Each row is a point. Each copy is the shape, with its points in the same order, stretched, turned, moved and blurred by noise. Say if it was mirrored as well.
(in the rows, 128 means zero)

Shape:
[[170 108 162]
 [ 97 156 130]
 [100 162 179]
 [175 163 102]
 [141 133 105]
 [149 109  97]
 [113 110 171]]
Copy 1, 7 rows:
[[131  74 154]
 [ 80 154 134]
 [ 53 123 153]
 [128 111  79]
 [132 132 119]
 [154 133 129]
 [ 98 115 182]]
Copy 1 is: mirrored
Copy 2 (7 x 3):
[[ 77 147 136]
 [163 123 152]
 [149 123 189]
 [137 187 105]
 [135 140 107]
 [110 136  90]
 [104 103 161]]
Copy 2 is: mirrored
Copy 3 (7 x 3):
[[171 111 152]
 [108 158 116]
 [115 180 163]
 [173 148  82]
 [147 119  93]
 [150  91  95]
 [124 125 163]]
Copy 3 is: only turned
Copy 4:
[[167  99 137]
 [ 92 149 130]
 [102 146 176]
 [162 171  87]
 [124 140  92]
 [136 119  76]
 [116  96 152]]
Copy 4 is: only turned

Shape:
[[165 172 105  68]
 [107 138 148 103]
 [101 114 126 157]
 [103 158 116 199]
 [ 95 123 135 154]
 [143 131 163 143]
 [142 148 114 147]
 [176 123 124 137]
 [ 74  88 112 160]
 [140  93 132 147]]
Copy 1:
[[156 138 103  61]
 [111 133 150 111]
 [110 112 139 161]
 [ 91 146  93 187]
 [101 122 141 159]
 [139 151 157 157]
 [137 137 106 140]
 [178 136 129 139]
 [100  73 140 167]
 [159 110 151 161]]
Copy 1 is: only turned
Copy 2, 10 rows:
[[141 113 147  23]
 [ 89 134 123  89]
 [ 98 113 111 146]
 [100 111 156 183]
 [ 82 125 113 143]
 [108 168 115 122]
 [136 116 135 122]
 [168 140 111 114]
 [ 89  97  94 178]
 [135 129  78 133]]
Copy 2 is: mirrored
Copy 3, 10 rows:
[[153 129  38 101]
 [122 114 128 101]
 [127  95 154 159]
 [119 135 142 203]
 [124 102 154 153]
 [156 127 151 113]
 [153 120 104 155]
 [181 111 124 127]
 [ 94  58 174 171]
 [156  80 168 130]]
Copy 3 is: only turned
Copy 4 (10 x 4):
[[122 175  72  94]
 [115 127 143 109]
 [125  83 133 156]
 [ 86 100 132 195]
 [116  92 139 148]
 [146 142 148 148]
 [121 134 108 159]
 [164 147 100 157]
 [127  45 132 151]
 [165 105 122 156]]
Copy 4 is: only turned
